Rows are points. A path goes straight from each point to the next, and from the last back to the first. The post is the endless flat space through its rows: a point in 2 columns, a line in 3, a plane in 4, and so on, so that a path can go around it. Count how often the path circles the post. Going back the other way cancels.

Post (1 x 2)
0: -0.2  0.2
Path (15 x 2)
0:  4.7  3.4
1: -1.1  4.8
2: -4.6  2.8
3: -5.1 -4.0
4: -5.9  1.6
5: -0.3  4.1
6: -2.0  4.9
7: -4.5  0.2
8: -2.7 -3.6
9:  1.9 -4.6
10:  1.6 -2.0
11: -1.9 -2.4
12: -3.0 -1.8
13: -0.5 -3.0
14:  5.6 -4.9
Times around: 1

Post (5 x 6)
0:  2.8 -3.5 -4.8 -0.8  5.0  1.1
1:  0.4  1.0 -3.7  4.6 -1.8  1.3
2:  1.8  8.4  4.9 -4.2  0.8  0.7
3:  1.2 -4.7  2.4 -4.5  3.4 -4.5
4: -0.4  1.7  7.2  2.9 -1.9  3.1
Path (17 x 6)
0: -2.7 -4.0  3.0 -1.3  4.9  0.3
1:  2.7 -1.9 -0.9 -1.1  4.0 -3.5
2:  3.7 -7.3  0.0 -0.3  1.9 -3.0
3:  2.0  4.5 -5.0 -4.4 -4.5  0.1
4:  0.1 -3.0 -0.7 -3.4  0.9 -1.6
5:  4.5  1.2 -5.4 -2.0  0.2  2.7
6:  2.4 -4.0  5.1  2.3 -3.8 -5.5
7:  0.3  7.5  1.1  2.2  4.7  0.0
8: -6.0  6.9  5.1 -3.5 -2.8 -3.8
9:  0.1 -3.5  6.4 -4.6  2.9  3.1
10:  1.5  1.3 -1.4  0.7  1.4  6.0
11: -2.5 -0.8 -3.6  2.1  2.3  2.8
12: -1.6  2.5  2.6  1.9  3.0 -7.9
13:  3.4  3.1  5.2 -3.3  3.1 -1.6
14: -0.9  4.6  1.1  1.0  2.5 -1.4
15: -3.6  0.6 -0.5 -3.0  3.1  0.9
16: -2.0 -0.4  4.2 -5.9 -2.0 -2.5
Times around: 0

Post (10 x 11)
0:  2.5 -3.2  0.0 -3.6 -3.7  0.4  2.6  4.9 -3.7  1.7  1.2
1:  3.3  2.5  1.2  1.4 -3.0 -2.1  1.4  6.0 -4.1 -1.7  0.4
2: -1.4  5.0  1.2  2.6 -7.2 -0.3 -2.2  0.4 -1.4  0.7 -0.9
3: -5.7  5.2 -2.6  1.5  6.4  6.6 -4.2 -0.2 -1.3  3.2 -5.0
4:  4.6 -1.4 -0.2  3.4 -3.3  1.2 -3.7 -0.8 -3.5 -5.1 -0.5
5: -6.2  0.8 -3.6  2.3  7.4  2.0  2.0  1.8  0.5  6.7  1.5
6:  0.4  2.1 -1.5 -0.9  4.4  0.5  2.2 -3.6  0.4 -0.5 -2.8
7: -1.8  2.9 -0.5  0.7  3.0  3.1 -3.7  0.4  4.0  1.7 -0.8
8:  2.6  2.2  1.4 -1.7  2.2 -2.0 -1.3 -2.7 -3.6 -2.6  2.2
9: -5.0  2.9  2.9  0.1  2.7  3.0  5.4 -0.7  1.1  1.4  2.4
Path (25 x 11)
0: -0.4  3.3 -4.2  1.2  2.4 -1.3 -6.2 -2.0  1.1  0.9 -1.5
1:  1.7 -6.0 -0.9 -0.2 -3.8  7.7 -1.4  4.5 -1.2 -0.6  2.7
2: -5.5  4.6 -1.7  9.1 -3.4  0.6  0.2  4.0 -0.2 -0.4  4.4
3:  1.6 -0.2 -0.8  3.5 -2.5  4.6  2.7 -0.3 -1.9 -2.4 -0.7
4:  5.3  0.1  1.5  0.0  2.2  2.5  0.5  3.4  2.7  2.5  0.2
5: -3.3  3.9  2.4  2.4  3.0  1.4 -0.5  2.3 -8.2  2.6  1.1
6: -1.0 -3.0  2.4 -1.1 -2.2 -1.4  1.3  3.1 -7.7 -2.0  1.9
7: -3.4  3.9  1.3 -5.1 -2.0  1.6  6.3  6.3 -5.3 -0.8 -1.9
8: -0.6  0.9 -4.0 -7.3  0.3 -1.4  2.7  2.0  2.6  4.7  3.2
9: -0.2 -4.3 -2.5  1.5  1.0  6.7 -0.4 -1.8  0.6  1.3 -0.2
10:  1.2 -0.3 -0.3  0.1  3.8  3.3  1.7 -2.1 -3.4  1.0 -0.9
11: -5.2 -2.3 -1.1 -0.6 -1.1  1.8  0.1  2.9 -6.8  7.1  1.8
12: -0.6 -3.2 -1.4  1.3 -3.8  1.3 -4.6  4.9  0.0  1.3 -0.3
13:  1.6  5.0  1.3  0.4 -3.1  1.9  0.2  6.8 -3.9 -3.9 -4.4
14:  1.7  1.0 -2.0 -0.2 -2.7  9.1 -3.0 -0.9 -2.4 -3.2 -1.7
15:  1.0  2.3 -1.8 -3.6 -2.0  3.7  0.6 -2.3  0.4  2.0  0.7
16: -7.2 17.5  2.1  5.3 12.5  0.1  3.3 -3.1 -4.0  5.1 -1.6
17:  1.3 -0.9  6.5 -0.6 -5.7  2.1  3.8  0.2 -1.5  1.2 -0.4
18:  1.5  4.7  3.2  1.0 -3.4 -1.5  1.6  4.6  0.5 -2.8 -2.0
19:  0.9  3.8 -1.8 -0.3 -0.1  0.8 -2.4  6.8  2.2 -0.1 -4.6
20:  2.6  6.7 -0.5 -2.9 -4.2 -0.2 -1.8  6.8 -3.7 -0.3 -2.6
21: -1.7  2.9  1.0  3.0 -4.3  4.6 -0.8 -0.3  5.4  2.4  2.5
22:  0.2  8.8  2.5  0.4  4.1 -4.1 -0.1 -1.7 -7.9  2.1  0.7
23: -8.4  3.5  7.0  2.7  0.3  7.8  0.3  1.2  1.6  2.5 -1.1
24: -0.9  1.1 -0.4 -4.3  5.5 -0.6 -0.1  7.4 -6.7  1.1 -1.0
Times around: 4

Post (17 x 18)
0:  0.2 -3.5  7.5  4.4  3.3 -1.8  1.1  2.7 -0.8 -2.6 -4.7 -7.7  1.9 -3.0  1.5  5.4 -1.9 -0.5
1: -5.9 -3.9 -0.5  3.0 -0.9  2.1 -5.0 -1.6 -3.9 -0.6  2.0  2.6 -4.4  4.3 -1.0  2.3 -6.7 -1.7
2:  4.1  3.5  5.0  0.9  4.2  2.4 -0.2  1.3 -3.3 -3.9 -3.2  2.9 -6.7  1.6  3.2 -4.3  1.6 -4.0
3:  1.7  1.4  2.5  2.6  5.5 -1.2  1.4  0.9  0.8 -0.3  0.2  2.8  0.8 -3.1 -1.0 -3.4 -2.3 -1.5
4: -1.7  2.4  0.9  4.1  0.5  3.2 -5.6 -0.9  1.9 -4.3 -0.8 -1.3  0.3 -0.6  1.7 -1.0  1.7  1.5
5:  1.2 -1.6  0.2 -3.5 -2.8 -0.9  2.6 -2.1  3.8  2.9  1.3  4.1 -4.8 -2.8 -3.4 -2.1  0.9  2.1
6:  1.5 -3.0  0.2 -2.2  3.7  4.2  1.7  1.0  3.1  0.8 -0.9  2.3 -0.4 -1.3 -0.1 -2.0  3.2  9.0
7: -0.7  0.8  1.4  1.1  1.2 -3.5 -1.8 -1.1  1.4  2.3  2.7  0.9 -4.1 -1.2 -5.6  3.9 -3.1  1.5
8:  0.7  1.3 -0.2  0.2 -3.1 -1.0 -0.6  1.0  2.3  4.0 -1.6 -1.5 -2.2 -1.3 -7.0  3.7 -9.5 -5.5
9:  3.9  0.0  1.8  0.6  2.8 -2.4  2.7  0.4 -5.1  3.5 -0.7  1.3  7.4 -4.8 -0.3  7.0  1.8  4.0
10:  0.7 -0.8 -4.6 -0.5  3.6  2.6  1.9 -1.9  2.0  5.3  0.7  3.0  2.0 -2.2  0.2  3.3  7.2  2.8
11: -2.5 -1.4  0.3  1.1  0.4 -3.4 -2.0  0.9 -0.4  4.5 -0.9 -1.4 -1.6 -2.0 -0.1  1.4 -9.4 -0.9
12:  4.6  5.0  0.8  2.6 -0.8  2.2  0.5  4.7 -2.3  1.9  2.2  0.2 -7.1  0.0 -2.2 -4.6  0.0 -3.0
13: -3.7 -0.1  3.2 -1.0 -1.3  3.9  5.2 -1.1 -4.3  3.5  0.4 -0.4 -0.9 -3.5  0.4  4.9 -1.7  1.1
14:  0.8  1.8 -1.6 -5.6  0.6  2.4  3.3  1.2 -3.7 -7.8 -2.0 -6.8  3.2 -1.2 -4.4 -3.9  1.5 -1.1
15: -3.9 -0.7  5.0  5.3 -1.8 -2.2 -3.2 -0.7  1.0  0.9 -4.2 -5.1  3.2  3.7 -2.9  5.8 -2.3  2.0
16:  2.8 -0.4  4.6  2.8  6.1  1.1  4.4  1.1 -3.1 -0.5  1.2 -3.8  3.6  2.0  6.6  4.0 -1.4 -0.8
Path (30 x 18)
0:  4.2 -3.0  2.5 -0.2  3.8  0.0  0.8 -3.8 -4.9 -1.2  1.1 -5.8 -2.6 -3.1  5.8  9.8  3.0  4.3
1:  2.7  4.4  0.1  8.8  1.8 -3.4 -1.7  1.5  1.0  2.8  0.0 -0.1  4.7 -4.9 -0.2 -0.1 -2.6  0.5
2: -3.7 -3.4  0.0  2.5  1.7  1.1  0.3  2.5 -0.1  1.0  1.7 -3.7 -5.8 -0.4 -1.9  2.9 -6.9 -1.4
3: -0.7 -2.8  2.4  5.5  2.9  2.6 -0.5  5.5 -1.8 -2.5  0.8 -1.9  1.9  3.6  3.3  3.0  0.2  0.8
4:  0.1 -3.7  6.0 -3.5 -4.7 -0.6  4.0  2.2 -3.8  0.6 -4.3  1.7  0.2  0.8 -5.7  2.3 -1.0 -2.2
5:  4.5  0.2  5.6 -2.4  5.1 -3.0  4.9 -1.4  5.7 -3.7  2.8 -6.8  1.3 -2.7 -1.2  0.4  7.5  5.9
6: -0.9 -3.6  0.6 -4.5  0.1 -2.1 -4.2 -6.8  3.8 -0.5 -6.1  1.3  0.2 -3.6 -7.5  0.7 -7.6  3.7
7: -4.1 -2.4  0.8  1.1  3.4  5.8 -4.0 -4.8 -0.2 -2.4 -6.2  1.9  3.0 -2.6  8.2  1.6 -4.8  4.2
8: -5.1  1.9  3.5  4.5  0.0  0.5  1.4  0.5 -6.5 -3.5  2.4 -3.5  4.6 -2.8 -1.7  1.1 -1.3  2.3
9: -1.5 -2.0  5.3  0.7 -1.3  0.0  1.7 -1.3 -6.6 -3.5  1.0  3.7  3.1 -0.2  4.5  1.7 -2.3  2.4
10: -1.8  4.1  0.4  0.6  1.6  2.1  0.0  1.0 -1.7  1.5 -2.8  4.9 -2.4 -2.8  3.0  1.0 -2.6 -9.7
11: -2.0 -0.4 -0.7 -6.0 -1.2 -0.2  3.2 -2.8  5.2  3.2  1.2 -0.8 -3.1  0.6 -2.8 -3.9 -1.0 -0.6
12: -2.1 -1.6  3.0  5.2  3.6  3.0  3.4 -3.5 -5.9  2.1  4.1  2.2 -1.1 -0.3 -6.0  4.8  4.1 -3.9
13: -0.4 -3.3 -1.9 -0.8 -2.5  4.2  2.3 -6.2  0.9  2.5 -3.9  1.1  6.0  5.0  8.2  2.2  5.1  2.7
14:  0.7  4.2 -2.8  1.2  1.1  2.8  1.8  4.1 -3.6  1.3  1.7 -0.7  2.2  2.1 -2.2 -5.8  1.3  4.7
15: -0.1  3.4  1.9 -0.4 -3.1 -2.6  1.2  2.6  0.3 -2.8  2.5 -3.7  1.8  2.2 -3.9 -4.1 -7.3 -1.0
16: -0.4 -1.7 -0.1  4.0 -1.5  3.6 -1.7  2.9  2.8 -0.3  3.0 -2.1  2.7 -3.9  6.3  1.5  2.3 -0.1
17:  0.1  4.5  4.7  0.1  3.2  1.8 -0.6 -1.9 -6.8  3.8 -0.2  1.1  0.3  4.1  3.5 -1.9 -1.1  2.0
18:  0.3 -0.2  0.0  5.0  1.1  3.6 -1.9  0.4  3.6  0.8 -0.8 -1.7 -2.4 -1.5 -2.2 -2.6 -7.6 -6.3
19:  7.8  4.2 -1.7 -1.1  5.2 -0.4  1.6  0.4 -3.6 -2.4 -0.2 -1.6  4.9 -1.2 -0.5 -1.2  0.6  0.1
20: -1.6 -1.8 -3.5 -0.9  2.1 -2.3  2.2  5.3  1.5  4.7 -1.7 -0.5 -5.5 -5.0 -5.6  2.6 -4.6  0.9
21:  0.9 -1.7  1.3 -2.1 -4.1 -0.7 -0.7  1.8  5.3 -3.3 -5.7 -0.9  3.6  5.0 -2.5  2.6 -4.2  0.5
22: -4.4 -1.3  1.2 -0.3  0.1  0.7 -1.4  0.6  3.1  4.8  3.3  4.0 -0.8  6.6 -2.9 -0.4 -2.1  7.7
23:  2.5  2.9 -1.4  4.1  0.4  2.5 -9.8  1.7 -7.3  3.7 -5.2  8.8  8.4  0.5  0.4  1.1 -2.3  3.8
24:  5.2  1.0  1.7  1.8  5.4  3.3  3.0 -0.4 -1.5  2.0 -1.0  0.4  7.2  2.9  2.2  2.5 -2.9 -0.3
25:  2.3 -6.3  0.8  0.3  5.3  0.5  3.8 -4.9  0.1 -1.8  0.4 -1.0 -5.8 -2.2  9.9  2.8  6.7 -1.2
26: -2.3 -2.2  0.0 -0.5 -0.3  1.7 -1.8 -1.0 -3.8 -6.4 -6.9  0.3  3.5  2.6 -4.4  2.0 -4.5 -4.8
27:  1.2  5.1 -3.7  3.7  4.0 -2.9  2.1  1.6  4.5  6.7  6.1  0.0 -1.1 -5.6 -8.4 13.3  8.4 -3.1
28:  7.1  2.8  2.8 -2.4 -0.1 -4.0 -3.7  4.7 -1.5 -2.2 -2.1 -0.9  0.8 -9.9 -2.7  1.0  1.3  2.2
29:  5.2  4.5  3.6  5.1  0.3  2.5 -3.0  4.0  3.2  0.1 -3.6 -7.9  1.8  2.8 -6.0  5.8 -6.5 -5.2
Times around: 5
